Each row is a point. To make a cloud, some directions were put in groups of two or more. Within a group, all points are equally far from the middle, so they leave a hole (a ring in 2 directions, a hollow ball in 3). The other directions are filled evenly. Then the cloud was stretched, turned, moved and blurred a little. Count the holes, and give their numbers of directions, smallest first.

Cloud, 21 rows:
[[ 0.52  2.39  0.91]
 [-1.62 -0.59 -2.75]
 [ 1.20 -1.70  0.67]
 [-1.97  0.08 -0.92]
 [ 1.78 -0.93 -1.76]
 [-1.58 -0.75  1.48]
 [-1.83  0.50  1.29]
 [ 1.21  2.57 -1.82]
 [-1.55 -0.76 -0.15]
 [ 0.10  2.71 -1.39]
 [ 1.92  1.82  1.56]
 [ 0.68  2.48  0.08]
 [ 2.55 -0.38  0.29]
 [ 2.69  0.20  0.19]
 [ 2.52  0.31 -1.51]
 [-1.91  0.57  0.29]
 [-1.13 -1.32  1.08]
 [-0.91 -1.41  0.49]
 [ 1.75  2.04  0.19]
 [-1.74  1.14  0.44]
 [ 0.02 -1.45 -1.87]]
Holes: 1 (2)

Cloud, 19 rows:
[[ 0.14  2.20  1.91]
 [-3.36  0.79 -0.59]
 [-0.14  1.34  2.61]
 [ 1.54 -0.39  0.57]
 [-1.33 -0.06 -0.98]
 [ 3.19 -0.19 -0.07]
 [-0.37 -0.04  1.82]
 [-0.88 -1.64 -0.34]
 [-3.45  0.08  0.93]
 [-0.62  1.93 -0.36]
 [-0.49  0.71  0.51]
 [-2.15 -1.34 -0.01]
 [-0.55  2.83  1.05]
 [-1.50  0.67  1.28]
 [-1.14  0.17 -0.05]
 [-1.99 -1.14  0.93]
 [ 0.02 -0.63  1.85]
 [-0.59  1.00 -2.91]
 [-1.45  2.07  2.18]]
Holes: 0

Cloud:
[[-0.91 -2.63  0.42]
 [ 1.43  0.13  0.36]
 [ 0.40  2.13  0.47]
 [ 1.35 -0.59  0.12]
 [-2.51 -1.18  0.66]
 [ 1.66 -0.10  1.66]
 [-0.62  0.24 -2.25]
 [-2.07  0.05  2.26]
 [-2.24  1.36  1.77]
 [-2.28 -0.23  1.60]
 [-3.08 -1.55 -0.74]
 [-1.13  1.13 -1.18]
 [-1.76  1.70  0.19]
 [-0.21  1.15 -0.96]
 [-0.51 -1.47  1.99]
 [-2.52  0.70 -0.17]
 [ 0.84 -1.04  2.01]
 [-1.54  1.08 -1.05]
 [ 1.51 -0.32  0.76]
 [-3.21 -1.57 -1.10]
 [-1.71  0.56 -1.81]]
Holes: 1 (2)

Cloud:
[[-2.36 -0.69  1.75  0.38]
 [ 1.22  1.50 -1.33  1.66]
 [ 0.31 -0.80  0.42 -2.70]
 [ 2.80 -0.89 -1.11  0.16]
 [-0.23  2.05 -1.43 -0.13]
 [ 0.32  2.41  1.16 -0.70]
 [-1.29 -2.18  1.34 -0.64]
 [-2.55  1.00 -0.52  0.46]
 [ 0.65 -0.27 -0.19 -2.70]
 [ 0.22 -2.65  0.97  0.91]
 [ 2.41 -0.12  1.11 -1.34]
 [ 2.78  0.47  0.37  1.58]
 [-2.57  1.15  0.57  0.68]
 [-1.75 -0.65 -1.38 -1.61]
 [ 1.91  0.19 -2.07  0.86]
 [-1.73 -0.04  2.05 -1.38]
 [-0.54 -1.83 -0.53  2.31]
 [ 0.39  2.22 -0.60 -1.04]
 [-1.41 -1.36  1.29 -1.81]
 [ 2.61  1.07  1.21  0.27]
 [-0.17  0.51  1.48  2.71]
 [ 0.85 -0.70 -1.18  2.70]
 [ 0.40  1.09 -2.30  0.03]
 [ 1.25 -1.54 -1.56  1.87]
 [ 0.66  2.23 -0.36  1.58]
 [ 0.78  0.07  2.67 -0.95]]
Holes: 1 (4)

Cloud:
[[-1.28  0.63 -2.67 -1.55]
 [-0.65 -1.86  1.42  0.36]
 [-1.66 -1.96 -0.07 -1.99]
 [-1.48 -3.08 -1.73 -1.87]
 [-0.15 -2.00  1.72  1.67]
 [ 2.21 -1.88 -1.63  0.74]
 [-1.52 -1.24 -0.75  0.81]
 [-0.94 -0.36 -1.52 -1.51]
 [ 1.49  0.54 -1.96 -2.89]
 [ 0.30  1.98 -0.21  1.87]
 [ 0.30 -0.31  1.12  0.75]
 [-0.29 -1.12 -0.74 -3.21]
 [ 0.51 -1.26 -0.94  1.98]
 [ 0.20 -2.06  0.82  1.06]
 [-1.20  0.41  0.90 -0.93]
 [ 2.54 -1.21  2.09 -1.02]
 [-1.00 -1.21  2.10  0.41]
 [-1.74 -0.79 -0.81  0.23]
 [-2.09 -2.19  0.09 -1.67]
 [-0.55 -2.87 -0.30 -1.65]
 [ 1.87 -0.34 -1.61  0.86]
 [-1.91 -0.23 -2.26 -1.77]
 [ 0.12  0.17 -2.67  1.99]
 [ 0.44 -1.47 -0.92 -0.66]
 [ 1.84  1.29 -1.18 -0.60]
 [ 0.02  1.49 -0.75 -1.32]]
Holes: 0

Cloud:
[[-0.77  0.19 -2.08  0.96]
 [ 0.83 -0.01 -1.94 -0.45]
 [-2.56 -0.57  1.90 -0.86]
 [-2.46 -0.48  0.91 -1.79]
 [ 1.17  0.02  2.22  2.25]
 [ 1.26 -1.16  0.12 -2.07]
 [ 0.39 -2.22 -0.09 -1.57]
 [ 0.27  1.13 -0.81 -2.11]
 [-3.05  0.86 -0.05  0.15]
 [-0.72  2.43  1.33 -1.80]
 [ 1.41  2.19 -0.22  2.10]
 [-0.44 -2.94  0.35 -0.10]
 [-0.07  0.71  0.27 -2.71]
 [-0.39  1.60 -1.78 -0.73]
 [ 1.43  2.17 -0.72 -0.92]
 [ 0.01 -2.30 -1.06  0.31]
 [ 1.61  0.15 -1.69  0.03]
 [ 0.08 -1.91 -1.04 -1.12]
 [ 0.35  1.35  2.92 -1.34]
 [ 2.93  0.40  0.45 -0.49]
 [ 1.08  2.57  1.77  1.60]
 [ 2.60 -0.25  0.05 -0.97]
 [ 0.08  1.84 -1.85 -0.10]
 [-2.16  0.90  1.36 -1.93]
 [-1.12 -0.20  1.07 -2.68]
 [ 1.17  1.32 -1.08 -1.41]
 [ 1.77  0.90 -1.22 -0.81]
 [-1.45  2.33  0.86  1.86]]
Holes: 1 (4)

Cloud, 48 rows:
[[-1.74  0.68  0.29  1.40 -1.45  0.33]
 [ 1.94  0.42 -1.06 -2.04  1.99  0.23]
 [-0.73 -0.27  0.61 -1.73 -0.87  1.97]
 [-0.08  1.41  0.39 -0.37 -2.31  1.65]
 [-0.86 -2.36 -1.21 -0.71 -0.55  1.93]
 [ 1.46 -1.93 -0.58 -1.04 -1.31  1.33]
 [ 1.22 -1.83  0.11  0.30 -1.58 -3.56]
 [ 1.50  1.69  1.30  1.43 -0.51  1.60]
 [ 3.15  1.61  1.49 -0.85 -0.27  0.00]
 [-0.43 -1.18 -1.30 -2.37 -1.33  1.91]
 [ 1.14 -1.51 -1.93  1.75 -2.08 -1.33]
 [-1.79 -0.71  0.66 -1.17 -1.14 -0.78]
 [ 1.55 -2.03  2.59 -2.00  0.90  1.33]
 [ 0.05  0.61  1.96 -0.94 -2.73  0.60]
 [ 0.91 -2.32  0.55  1.60  0.32  1.20]
 [ 1.32  1.54  0.64 -0.59  0.13 -1.03]
 [-0.13 -1.38 -0.80 -1.66 -1.54  2.32]
 [-0.14  1.70 -0.92 -0.60 -1.48 -1.87]
 [ 1.14 -1.96 -0.80 -2.09  0.19 -2.59]
 [ 0.16  0.92  0.86  1.56  1.32  1.18]
 [ 2.04 -1.33  1.83 -1.58 -2.75  0.23]
 [ 2.26 -1.42  1.12 -1.50 -0.64 -2.65]
 [ 0.13 -1.11 -0.38 -2.71 -1.96  0.44]
 [ 1.56 -1.95 -0.64 -1.86  0.08  1.68]
 [-1.40 -3.38 -0.94  1.58 -0.29 -0.79]
 [-1.29  0.80  0.15  0.61 -0.15  3.10]
 [-1.19  0.81  0.82  0.91  1.61 -0.24]
 [-0.28  0.56  0.44  0.84 -3.85  2.12]
 [ 0.87  1.58 -1.66  0.21 -0.61  0.87]
 [ 0.22  1.47  0.83 -2.20  1.97 -1.42]
 [-1.31 -1.82  0.55 -0.79 -1.89 -1.47]
 [ 1.37 -0.34  1.07  1.36  0.18 -1.82]
 [-0.35 -2.72 -2.12 -0.56  1.52 -0.87]
 [ 0.48 -2.19  2.84 -0.08 -0.67  0.96]
 [ 0.99 -0.97 -0.44  0.00  0.89 -2.15]
 [ 1.94 -1.87  2.29  1.11 -0.72 -0.13]
 [-1.38 -2.38 -0.02 -0.97  0.23  1.11]
 [-1.51  0.62  1.33 -1.51  1.18  0.50]
 [ 0.64  0.07 -2.33 -1.24  1.64 -1.28]
 [-0.84  1.07  2.80  0.32  0.43  0.31]
 [ 0.79 -2.30  1.72 -0.02 -2.37 -3.29]
 [-0.09 -0.14 -0.10  0.13  2.26 -2.19]
 [ 0.64 -1.92 -0.95  1.93  0.60  0.95]
 [-0.35 -0.33  2.54 -2.43 -1.48 -1.30]
 [ 1.05  2.33 -0.28 -2.36 -2.13  0.65]
 [-3.01 -0.25 -1.33 -1.50  0.56 -0.76]
 [ 0.89 -1.52 -0.74 -0.93 -3.55  0.53]
 [ 1.89 -1.91  0.91 -1.46  0.55  1.45]]
Holes: 1 (2)

Cloud:
[[-1.50 -1.13  0.95 -2.19  1.91 -0.52]
 [ 0.13  1.11  2.32 -1.97  0.42 -2.10]
 [-0.96 -0.34  0.34  1.85 -1.50  0.45]
 [-2.63  1.96  1.18 -0.05  0.29  0.59]
 [-0.38  3.16  0.86 -2.27 -1.14 -1.55]
 [ 0.55  0.02 -2.47  0.15 -0.50  0.65]
 [-0.31  3.04  1.26 -2.91 -0.32 -1.07]
 [-0.39 -2.42  0.73 -1.06 -1.17  2.49]
 [-0.07  1.19  1.11 -0.58 -2.23 -1.81]
 [-1.32 -1.84 -0.21  0.25 -1.32 -1.18]
 [ 1.23 -0.76 -0.35 -1.87  0.46  2.27]
 [ 0.50  3.39  0.69  0.32 -0.71  0.08]
 [ 3.12  0.04  0.84 -0.10  0.37 -0.75]
 [ 0.38 -3.05  0.68 -1.38  0.15 -1.50]
 [ 1.22  0.51 -0.90 -2.70  0.84 -0.45]
 [-1.85  2.81 -0.75  0.85 -0.44  0.08]
 [ 1.66 -1.64  0.73 -0.17  0.50 -2.41]
 [ 0.62  1.79  1.91 -2.01 -1.79 -1.47]
 [-2.16  0.61 -0.28 -2.90  0.37 -0.82]
 [-1.76 -0.88 -0.02 -0.88 -2.06  2.09]
 [ 0.27  1.36 -0.88 -2.98 -2.21 -0.95]
 [ 1.59 -0.53  0.33 -1.49 -2.09  3.09]
 [ 1.72  0.08  2.25 -1.29 -1.98 -0.93]
 [-1.07  2.24 -0.93 -1.01 -0.21  2.27]
 [ 2.04  1.05 -0.14 -1.31  0.75  1.58]
 [ 2.02  1.79  0.05  1.10 -0.86  1.15]
 [ 0.59  2.00 -1.63 -0.03  0.99 -0.37]
 [-0.69 -0.70  0.27 -2.74 -2.58 -0.12]
 [ 0.57  1.80 -1.24  1.61  0.38 -0.65]
 [ 0.60  2.80 -1.07  1.10 -0.37 -0.86]
 [ 1.39 -3.27  0.11 -1.41 -0.62 -0.24]
 [ 0.42  1.47 -0.03  0.69  0.43 -2.72]
 [ 1.59  2.88 -0.35 -2.05 -1.87  1.35]
 [ 0.95  0.87  1.42 -0.50  1.31 -2.33]
 [-1.08  0.38 -1.63 -0.22 -1.78  2.06]
 [ 1.11  2.77  0.68 -3.48 -0.74  0.57]
 [ 3.48 -0.35  0.36 -0.41 -0.98  1.17]
 [ 1.37 -0.80 -0.33 -3.53 -1.68  0.23]
 [ 1.46  1.55 -1.42 -1.41  0.30  1.00]
 [ 2.12 -0.47 -0.33  0.78  0.31 -2.11]
 [ 0.79  0.02  0.08  0.55 -1.16  3.25]
 [-1.02  1.60 -1.05  1.38 -0.10 -1.90]
 [-2.03  0.40  0.70  0.75  1.28  1.40]
 [ 1.93  1.27  0.05 -0.76  0.47  2.08]
 [ 2.81 -1.17 -1.13 -0.84 -1.41  0.95]
 [ 0.65  3.44  1.49 -0.97 -0.92  0.21]
 [-0.49 -2.65 -0.46 -0.28 -1.70  0.81]
 [ 1.81 -0.30  0.65  1.83 -0.44  0.32]
 [-0.60  0.61 -0.14 -1.77 -1.93 -2.38]
 [ 0.03 -0.61  0.04 -1.22  1.72  1.86]
 [ 2.42 -0.69  1.14 -1.49 -1.98 -1.64]
 [-2.34 -0.18 -0.24 -0.49 -2.01  1.43]]
Holes: 1 (6)

Cloud, 52 rows:
[[-0.38  3.15 -1.33  0.28 -0.73  1.45]
 [ 1.49  0.86 -0.91  2.98 -0.03  0.32]
 [ 1.01  0.33 -0.81  2.47 -0.38 -2.22]
 [ 1.00 -0.56  0.18  2.58  1.15 -0.68]
 [-0.18 -2.51 -1.31 -0.15 -0.20  0.41]
 [ 1.75  3.06 -1.13  1.88 -1.01  1.88]
 [-0.58 -0.63  0.27  2.56  1.15 -1.57]
 [ 1.93 -1.88  0.24  0.57  1.37  1.14]
 [-1.53 -0.26 -1.54  2.45 -1.72 -1.90]
 [-1.88 -1.88 -1.29  1.67 -1.61 -1.45]
 [-1.03  0.13  0.29  1.60  1.38  2.39]
 [ 1.36  3.58 -0.28  0.97 -0.06  0.28]
 [-1.36  0.29 -1.67  2.46 -1.34 -1.74]
 [-0.33  2.19  1.48  1.66  0.31  2.47]
 [-0.02  1.07  1.97  0.78  1.40 -1.20]
 [ 0.42  0.09 -2.45 -0.86 -0.67  0.79]
 [ 1.19  0.84 -0.08  1.07 -2.95 -2.12]
 [ 2.24  0.88 -1.18  2.00  0.59  0.77]
 [-0.34  0.19 -1.50  0.37 -1.47 -3.17]
 [ 0.88 -2.29  0.76  1.72 -0.88  0.97]
 [ 0.32 -0.05  0.66  2.95  0.95  1.59]
 [ 0.17  1.02  1.49  1.79  1.34  2.20]
 [ 2.48  0.80  0.01  0.38 -2.62 -0.45]
 [-1.69 -0.54  0.25  0.73  2.07 -0.24]
 [ 0.53  0.30 -2.21 -1.30 -0.58 -0.02]
 [-1.64  1.08  0.72  0.03 -0.52  2.25]
 [ 3.37  1.25 -0.06 -0.57 -0.46 -0.70]
 [-2.12 -0.78  1.13  2.24 -1.15  0.91]
 [ 0.86 -0.53  1.44  2.17  1.52 -0.19]
 [ 0.03  2.04 -1.20 -1.23  0.20 -0.79]
 [ 2.25  0.24 -0.52  3.02 -1.16  0.87]
 [ 1.37  1.54  1.46 -0.11  1.44  2.55]
 [ 0.23 -0.50  0.96  2.39  1.45 -0.72]
 [ 1.58  0.45 -1.63  1.26 -1.80  2.44]
 [ 3.22  2.66 -0.16  1.55 -0.95  0.76]
 [-1.64 -1.24 -0.90  0.88  1.60 -0.67]
 [ 0.30 -1.60  0.62  1.99  0.77 -2.61]
 [-2.02  0.44  0.59 -1.08  1.09 -0.04]
 [-1.78 -0.49 -1.62  2.09 -0.61 -1.99]
 [-0.45 -1.26 -1.58  1.50 -1.80  1.02]
 [-2.78 -1.85  0.97  1.62 -1.03 -1.57]
 [ 1.56 -0.74 -0.78  0.83 -2.62 -1.32]
 [ 1.95  0.96 -1.11 -0.93 -1.67  1.71]
 [ 3.54  0.91 -0.67 -0.31 -0.19 -0.21]
 [-0.33  3.15 -1.34  1.43 -1.17 -0.02]
 [ 1.76  2.10  1.10  1.44 -2.71  0.01]
 [ 1.19  0.30  1.41 -1.53 -0.67 -0.90]
 [ 1.19 -0.87  1.88 -0.67  0.76  1.50]
 [ 0.40  0.41  2.63  2.28  0.00 -0.83]
 [-0.33 -1.35  0.50  3.03 -0.54 -2.73]
 [ 1.97 -0.31 -0.76  0.53 -2.66 -0.45]
 [ 0.65 -1.95 -1.46  0.01  0.15  1.65]]
Holes: 2 (2, 4)
